Rows are points. To make a cloud, some directions were put in groups of two or more. Within a group, all points are equally far from the middle, so they leave a hole (a ring in 2 directions, a hollow ball in 3). The other directions are filled evenly. Then the cloud was stretched, turned, moved and blurred a little. Count the holes, and give their numbers of directions, smallest first.

Cloud (22 x 3):
[[-35  -3  41]
 [ 25  41  -2]
 [ 12   5 -36]
 [ 30 -37  43]
 [-27  60  11]
 [ 24 -44 -11]
 [ 54  -6  -7]
 [ 24  41  -2]
 [  4 -22  52]
 [ 31 -54  19]
 [ 53 -11 -17]
 [-11  31 -32]
 [ 24  20 -30]
 [ 33 -39  40]
 [-27  50  31]
 [ 35   6  38]
 [ -4  53  21]
 [ 52 -43  18]
 [ 44 -47  25]
 [ 26 -54   9]
 [  5  28 -34]
 [ 13  22 -34]]
Holes: 1 (3)

Cloud (28 x 4):
[[-21 -27  12  12]
 [ 25 -29 -15   8]
 [-37 -15   7  26]
 [  1  48   7 -13]
 [ 12  41  -9  33]
 [-43  11  37  -4]
 [ 41   3  27 -15]
 [-32  13 -12  36]
 [ 60   2  27  22]
 [ 55  35  -2   9]
 [ 45  13 -33  22]
 [ 24 -20 -22  -6]
 [  5  17 -18 -31]
 [  7  13  40  43]
 [ 26  -6  11 -24]
 [-16  25 -14  39]
 [ -9  -2  15  50]
 [  2  12  54  18]
 [-24  20 -28  22]
 [ 26 -30  -7  21]
 [ -1  33 -15  37]
 [  5  26 -33  27]
 [ 35  48   1   5]
 [  0  17 -39  15]
 [-16   7  51   2]
 [-45  15 -20   5]
 [-16  20 -33  19]
 [-39 -17  12  13]]
Holes: 2 (2, 2)

Cloud (74 x 8):
[[ 21  23   5  28 -12   1 -40 -52]
 [ 14 -19  -5 -39   8  39 -18  28]
 [ 15 -28  13 -16 -19  12 -36 -28]
 [ -7  10  -9 -54  15  -5 -19  -5]
 [  3   5  46 -26 -14  -1 -26  25]
 [ 42  -9  -6  21  10  23   8  26]
 [ 41   7  26  30  33   3 -24 -11]
 [-14  -6 -32 -19 -17  38   9  13]
 [ 27  20 -10  15  10  31 -12 -42]
 [  3 -16 -12 -31 -17  34 -20 -15]
 [ -8   6  41 -11 -47  -2   5 -17]
 [ 23 -18  27 -13  15 -23  13 -24]
 [ -2  24 -35  16   6  10  34 -19]
 [-12  -8 -18  -8  47  18  11   9]
 [ 26  11 -21  28   2  -6   7  36]
 [ 43  17  35 -22   3 -15 -35   1]
 [-13  26  -4  29  11 -29  -8 -31]
 [ 27 -21  27  -8 -36  -9 -15 -10]
 [ 24  -5  31 -21  16  -6 -26 -44]
 [ -2   3  47  28  -9  46   1 -40]
 [ 11  12 -38  -1   6  -3   8  46]
 [-17   7 -22   8  18 -11 -22 -41]
 [-25  31  -9 -37 -13  -7  12 -13]
 [ -3 -30 -29   3  -1  43  22  -9]
 [-12  -3  34 -25  14  31  -7 -46]
 [ 28 -13 -16  21   9  -7 -60   6]
 [-12 -16   8 -25  -1  36  58 -29]
 [ -2 -26  30 -15  25  39 -24  13]
 [-15  33  35  24  14  28   4 -38]
 [-25 -16  23   3  -4  14  47 -38]
 [ 35   1 -26 -21   8 -36 -37  17]
 [ 27 -22  15 -23  17 -11  29   5]
 [  1   4  30  33   8  14  14  26]
 [ 31  -5  35 -40   1  -8 -26  16]
 [-31  14  18 -14  -4  41  49 -22]
 [ 19  35   2  33   9  11  28 -21]
 [ -2  12  29  16 -44 -17 -11  -5]
 [ 10  24  -9  28  -2  32  -3  35]
 [ 28  14   3  41  15  25  -6  26]
 [ -6  19  16   1 -19 -25 -11  36]
 [ 40   6   0  23   7 -22  15 -32]
 [-36 -13  10  -5   0  50  34 -26]
 [ 36  29 -18   5  29  23 -13  11]
 [ -4  13 -28  42  -6   3  23 -32]
 [ 13  -7  35   1 -20 -13  30 -45]
 [-41 -21   4  18   0  24   7 -24]
 [ 28 -27   8  35 -17  -1  -9 -32]
 [ -1  -3 -17 -36  16 -33 -22 -14]
 [ 32  22 -27   2  15  13   0  36]
 [ 34  14  -8  26  29  23 -40  18]
 [-32 -23   1 -16 -26 -15 -10  -5]
 [ -5  25 -24 -38   8 -19 -13  23]
 [ -6   6  48   6  -4 -11  -6 -52]
 [-21 -43 -11  10  11  22  -3   0]
 [ 12  10  33 -29  -6  23  47 -21]
 [-13  26  34 -18  -3  16 -30  33]
 [ 24  20 -10   5 -31 -10 -31  25]
 [ -1 -28  -1 -41  -6  24  24  36]
 [ 12  43  -7   0  -6 -33   5   8]
 [-22   0 -25  17   5  41  -3  20]
 [ 15 -18   3  -7  15  41  30 -43]
 [ -9  -1 -19  52  -1   7 -24  -5]
 [-23  24  25 -39   0  33  26 -17]
 [ 19  -1  -7 -54  24  22  -7  14]
 [ 14  44 -23  -6 -14   5  11 -15]
 [-16  -7 -33  24  -2  20  17  26]
 [  1 -15  33 -20  23 -22 -10 -14]
 [ 36 -10  17  33  -3  -2 -53  -5]
 [ 26  -1 -18 -10  28 -22 -42 -25]
 [ 22  23  47 -10   2  19 -22 -46]
 [ -8 -23   8 -37  -3  46 -15  15]
 [ 35  25  26  -6  -9 -25  13 -10]
 [ 30 -19 -25  34  22  -3 -17  16]
 [ 31 -25  28  18   0   8 -44  -9]]
Holes: 3 (2, 3, 3)
